Each row of a before or after table is a point. One or more steps were done to the points. Then noise was added and the rows were shuffled. The steps act on how far a point lies along the listed directions, d1 being the first. Name the steps. A step turns or swaps two directions, mirrors them in a line or flattens them onto one, adds a multiple of one to another, or multiplies one. Angles are multiples of 10 degrees, from the lower direction toward the higher: turns from -170 to 170, lines from 10 to 170 but not 90. Use the fewest steps. Two steps may share a direction if one is a turn and the other turns, adds or multiplies; they go together, in the order done. Otherwise the lowest direction goes first.
In the rows, zero is written as 100.

Directions:
(1): [108, 151]
(2): [151,  92]
Before (14 x 2):
array([[175, 104],
       [121, 126],
       [ 36,  93],
       [141, 171],
       [120, 141],
       [ 92,  94],
       [195, 108],
       [ 62, 117],
       [119,  84],
       [124, 148],
       [ 82, 107],
       [119,  79],
       [ 81, 123],
       [104,  87]])
After (14 x 2):
array([[127,  99],
       [ 97, 185],
       [ 72, 113],
       [ 95, 150],
       [180, 156],
       [ 99, 159],
       [ 93,  88],
       [105, 129],
       [160, 146],
       [110,  89],
       [ 77,  96],
       [ 59,  99],
       [130,  91],
       [ 46,  61]])
Steps: turn d1 and d2 by -30 degrees

Directions:
(1): [ 69, 115, 137,  99, 121, 171]
(2): [130,  93, 177, 125,  89,  78]
Before (11 x 6):
array([[ 90, 106,  60,  93, 102, 128],
       [ 76, 119, 123,  98,  93, 150],
       [ 94, 124,  86,  79, 103, 118],
       [113,  99, 154, 105,  99, 109],
       [ 76, 112,  11,  48, 113, 125],
       [107,  72, 166, 104, 120, 108],
       [ 81,  96,  11,  82, 106,  82],
       [100, 107, 129, 114, 103,  68],
       [117,  60,  49,  66,  69,  12],
       [ 63, 127,  68, 102, 117, 162],
       [ 90, 106, 184, 114, 120, 133]])
After (11 x 6):
array([[ 82, 126, 142, 123, 113, 159],
       [ 62, 122,  94,  63, 130, 187],
       [ 97, 123, 116,  86, 104, 123],
       [ 88, 110, 101, 102, 106, 148],
       [ 65,  78,   5,  40,  96,  90],
       [129,  91, 128, 105,  86,  65],
       [130,  61, 137, 103, 105,  56],
       [ 50, 111,  53,  82, 127, 156],
       [101, 106,  93, 107,  99,  56],
       [130,  90, 175, 123,  94,  56],
       [105, 109, 156, 115,  80, 115]])
Steps: turn d1 and d2 by 60 degrees

Directions:
(1): [ 60, 120,  70, 132,  65, 135, 134,  59, 149,  47,  80]
(2): [ 82,  98,  51, 173, 110, 108,  72, 170,  74,  90,  92]
(3): [ 90,  71, 117,  75,  41,  92, 170, 158,  72,  84,  90]
(4): [ 93, 113,  34, 108,  76,  64, 137,  80, 100, 167, 144]
Before (10 x 11):
array([[122,  99, 122,  59,  82,  84, 121, 110,  85, 104, 124],
       [115, 102,  93, 118, 121,  73,  76,  93,  85, 129, 120],
       [101,  87,  98, 100,  69, 112, 119, 161,  74,  77,  85],
       [ 95, 109,  78, 117, 116, 101,  69, 114, 115, 122, 107],
       [112,  93, 195,  81, 136, 140,  45, 117,  97,  37,  56],
       [ 82,  75,  73, 121,  60, 115, 148, 151,  85,  94,  90],
       [ 63, 137,  60, 142, 109, 136, 119,  89, 124,  71,  79],
       [118,  87,  81, 109, 125,  92,  80, 110,  85, 123, 113],
       [103, 112,  88, 134, 137,  96,  78, 117,  90, 125,  95],
       [ 98, 108,  92, 105, 101, 106,  98,  58, 110, 117,  99]])
After (10 x 11):
array([[ 75, 146,  57, 126, 122, 122, 111,  51, 134, 108, 101],
       [ 99, 101, 102, 123, 120, 116,  69,  91,  94, 101,  85],
       [115,  94, 100, 118, 117,  73,  80, 119,  73, 123, 112],
       [101, 106,  84,  99, 111,  88,  80, 110, 110, 138, 114],
       [111, 109,  88, 108, 122,  79, 103, 101,  87, 152, 111],
       [ 75,  90,  56, 118,  51, 115, 161, 108, 112, 103,  99],
       [123, 105, 180,  10,  95,  91, 120,  27, 120, 121, 109],
       [111,  94, 124,  85,  83, 106, 112, 139,  83,  65,  99],
       [ 96, 103,  79,  79,  47, 103, 156, 102, 102,  99, 107],
       [116,  82,  86,  98, 114,  86,  94, 116,  78, 125, 115]])
Steps: turn d1 and d3 by -30 degrees; swap d2 and d4

Directions:
(1): [ 36,  56, 122,  67,  78, 112,  65, 152,  55,  86,  88,  58,  84, 120, 131,
 122,  96,  96]
(2): [ 73,  97,  80, 101,  64, 119,  90, 121,  97, 102, 166, 195, 102,  90, 138,
  93, 107,  92]
(3): [ 62,  72, 100, 105, 137,  45, 109,  62,  81, 133, 120, 119,  67,  69,  81,
 166,  67,  90]
Before (9 x 18):
array([[ 25,  31, 104,  71,  61, 119,  71, 141,  53,  95, 105,  86,  80,
         97, 144, 125,  89,  90],
       [117,  91,  98, 100,  88, 115, 103, 101, 104,  85, 134, 147, 115,
        109, 106,  82, 103, 113],
       [141, 109, 104, 110, 147,  59, 147,  30, 120, 131,  77, 104,  88,
         73,  71, 117,  91,  94],
       [108, 125,  92, 116, 108,  85, 120,  90, 100, 103,  91, 114,  97,
        100,  89,  98,  87, 101],
       [147, 111, 105,  85, 120,  72, 130,  90, 127,  96,  74,  60,  96,
        101,  60,  91,  97,  94],
       [ 63,  68, 105,  94, 100, 104,  81, 112,  85, 107, 132, 125,  85,
         88, 126, 105,  88,  87],
       [140, 138,  66, 127,  72, 130, 116,  77, 137,  93, 119, 195, 111,
         93, 105,  71, 117, 107],
       [114, 119,  79,  98, 110, 101,  97,  85, 104,  97, 133, 139,  87,
         77, 114, 105,  99, 104],
       [ 87,  75, 129,  81, 102,  87,  88, 113,  89,  67,  37,   7,  99,
        112,  98, 114,  89, 126]])
After (9 x 18):
array([[112,  99, 103,  75,  92,  88, 116, 118, 113,  91, 106, 101,  93,
        102,  88,  94,  99,  89],
       [119, 117,  79, 100, 116,  92, 102,  79, 109, 102, 127, 133,  88,
         74, 106, 108, 100, 107],
       [ 93,  83, 102, 100, 130,  55, 129,  51, 100, 135, 116, 154,  75,
         66,  97, 142,  83,  83],
       [ 69,  66, 130,  80,  85,  97,  78, 129,  77,  62,  57,  31,  98,
        113, 120, 117,  93, 123],
       [ 90,  77, 109, 103, 126,  86,  96,  88,  93, 115, 108,  95,  83,
         81,  99, 113,  78,  87],
       [133, 102, 102, 103,  94, 113, 110,  93, 113,  83, 117, 128, 118,
        112,  99,  75, 106, 119],
       [155, 150,  69, 126,  71, 138, 115,  76, 148,  89, 106, 179, 122,
         99,  98,  55, 125, 112],
       [ 95, 124,  91, 115, 106,  84, 112,  99,  93, 107, 102, 125,  90,
        103,  98, 102,  83,  98],
       [ 64,  47, 106,  85,  96,  99,  93, 103,  70,  99,  65,  38,  82,
         95, 106, 126,  81,  97]])
Steps: flatten d1 and d2 onto the line at 150 degrees; multiply d3 by 1.6

Directions:
(1): [133, 122, 134,  51,  60,  65,  88,  67, 116,   9,  73, 158, 127, 114, 114,
 115,  62, 112,  59, 103,  56,  73, 124, 161,  94,  79,  70, 165, 149,  87,
 117, 135]
(2): [110, 170, 114,  65,  92,  94, 157,  87,  41, 153,  91, 102, 137,  79,  43,
 142,  83,  67,  57,  28,  53,  53,  65,  74, 104,  71,  88,  80,  54,  60,
 107,  97]
(3): [ 96,  80,  98, 110, 115, 115,  63, 124, 102,  95, 122, 132, 114,  12, 114,
 108, 127, 126,  70,  87, 126,  40, 151,  62,  92, 163,  94, 188,  25,  61,
  77, 114]
Before (14 x 32):
array([[107, 131,  91,  87, 102,  86, 131,  96,  74, 132,  86,  80,  97,
        124,  66, 107,  90,  82, 107,  76,  78,  99,  71,  90, 101,  84,
        102,  57,  96,  95,  97,  97],
       [ 90,  93,  91, 108, 109, 115,  93, 106, 105, 128, 105,  80,  90,
         99,  99,  96, 103,  94, 119, 105, 110, 112,  88,  85,  94,  90,
         99,  85,  85, 108, 102,  93],
       [ 89,  57,  85, 123, 114, 110,  68, 112, 130,  71, 104, 104,  91,
         99, 119,  72, 112, 120, 122, 142, 124, 121, 114, 101,  96, 121,
        103, 117, 102, 113,  94, 107],
       [122, 105, 116,  80,  83,  86,  83,  88, 112,  76,  86, 123, 113,
         94,  94,  93,  85, 111,  73,  94,  83,  81, 109, 122,  94, 100,
         90, 140, 105,  98,  96, 113],
       [ 81,  91,  86, 121, 107, 119,  92, 108, 123,  89,  99,  90,  79,
        103, 118,  87,  99, 106, 123, 124, 117, 111, 110,  97, 109, 114,
         96, 105, 115, 116,  92, 107],
       [119, 113, 113,  83, 102,  93, 101,  99,  82, 100, 104, 120, 107,
         87, 111, 108,  87, 106,  84,  98,  92,  98, 102, 109, 100, 107,
        108, 116,  88,  97, 103, 104],
       [116, 132, 121,  64,  61,  82, 126,  69, 100,  61,  72, 107, 111,
        145, 101, 102,  76,  87,  74, 105,  65, 107,  87, 138, 101,  47,
         70, 104, 151, 106, 127, 111],
       [ 99,  91,  81, 123, 104, 114,  90, 117,  96, 125, 103,  75,  83,
        101,  99,  76, 108,  99, 120, 101, 115, 125,  94,  88, 103, 117,
        117,  65,  83, 118, 100,  83],
       [ 87, 129,  92, 101, 115, 120, 153,  99,  66, 186,  99,  53,  94,
        120,  46, 109,  98,  67, 123,  66,  90, 127,  45,  72, 110,  66,
        109,   5,  97, 113, 101,  69],
       [105, 101, 108,  95,  97,  99,  97,  99, 112,  71,  92, 121, 100,
         98, 114,  96,  91, 122,  97, 114,  95,  91, 119, 115,  89, 109,
         89, 124, 114,  89, 104, 121],
       [ 94, 120, 102,  86,  91,  95, 136,  92,  85, 116, 100, 104, 120,
        109,  77, 117,  97,  75,  80,  78,  74,  83,  87,  87, 107,  87,
         81,  89,  77,  71, 121,  94],
       [117, 112, 106,  79,  94,  92, 100,  96, 100,  64,  94, 115, 129,
        106,  99, 107,  75,  99,  83, 101,  73, 100,  96, 110, 105,  81,
         93, 120, 130, 103, 104, 108],
       [100, 109, 121,  80,  87,  99,  81,  84, 108,  67,  95, 113,  95,
        125, 112, 100,  80,  94,  99, 111,  79,  96, 119, 125,  95,  90,
         99, 116, 109,  99, 100, 108],
       [115,  75,  99,  96, 112,  96,  77, 106, 134,  69, 108,  96,  86,
        109, 132,  79, 112, 116, 111, 139, 120, 116, 114, 112, 100, 112,
        103, 113, 134, 112,  92, 105]])
After (14 x 32):
array([[ 94,  91,  90, 109, 111, 110,  95, 107,  98, 101, 102, 104, 108,
         92,  91,  97, 105, 103, 101, 108, 102, 100,  90,  86,  99, 106,
        101, 104,  80,  93, 100, 103],
       [ 84,  88,  86, 114, 114, 121,  97, 110,  98, 143, 109,  72,  87,
         97,  95, 100, 107,  95, 127, 101, 117, 109,  84,  74,  94,  94,
        104,  76,  75, 107,  97,  90],
       [ 94,  95,  75, 132, 111, 120,  99, 126,  83, 151, 112,  63,  83,
         95,  91,  81, 113,  91, 129,  92, 122, 122,  86,  71, 103, 119,
        121,  50,  66, 115,  97,  79],
       [123, 126, 131,  54,  52,  74, 109,  61, 113,  25,  67, 129, 117,
        140, 115, 102,  70,  98,  62, 117,  59,  93, 105, 158,  96,  56,
         65, 141, 164, 103, 130, 127],
       [124, 112, 112,  72,  85,  84,  93,  92, 105,  41,  88, 126, 131,
        111, 103, 111,  69, 106,  77, 105,  66,  97, 105, 123, 103,  81,
         90, 135, 143, 106, 108, 115],
       [ 81, 110,  86, 112, 110, 121, 109, 112, 107, 110,  98,  90,  90,
         99, 101, 101,  96,  96, 112, 102, 105,  95, 101,  88, 108, 108,
         90,  95,  95, 105,  93, 107],
       [119, 109, 114,  80,  97,  92,  92,  99,  89,  85, 104, 125, 104,
         91, 117, 100,  85, 112,  81, 106,  92, 100, 104, 120,  98, 105,
        106, 119, 100, 100, 101, 104],
       [106, 117, 125,  67,  80,  97,  81,  77, 103,  53,  90, 124, 103,
        123, 109, 106,  72,  98,  86, 103,  68,  84, 122, 134,  94,  86,
         96, 125, 112,  95, 102, 116],
       [ 69,  85,  75, 135, 136, 139, 122, 121,  91, 193, 115,  36,  68,
        112,  74,  84, 122,  85, 153,  99, 132, 151,  63,  55, 105,  97,
        124,   6,  90, 131,  88,  62],
       [130, 108, 124,  68,  70,  73,  77,  79, 117,  52,  81, 136, 116,
         99,  97,  98,  75, 115,  66,  97,  72,  78, 114, 139,  91,  96,
         83, 152, 120,  97,  99, 122],
       [ 90,  91,  95, 101,  90,  97, 113,  96, 108,  91, 105, 104, 105,
        117, 101,  99, 107,  88,  98, 107,  92, 102, 101,  96, 108, 100,
         84, 100,  97,  84, 121,  94],
       [121, 107, 108,  79, 105,  88, 102,  96, 111,  94, 100,  98, 105,
        101, 107, 100, 103, 104,  88, 104,  98,  92, 100, 104, 100,  97,
         95, 110, 114,  93,  98, 104],
       [111, 112, 119,  80,  88,  94, 101,  94, 108,  64,  88, 128, 108,
         96, 110, 107,  81, 122,  86, 106,  79,  87, 114, 121,  87, 100,
         82, 132, 117,  85, 109, 123],
       [ 97, 102,  81, 105, 111,  91, 107, 108,  94, 118,  95,  74,  84,
        125,  90,  95, 103,  96, 125, 102,  99, 112,  84,  91, 103, 104,
        109,  65, 101, 108,  94,  98]])
Steps: multiply d1 by 1.6; multiply d2 by 0; multiply d3 by 0.7
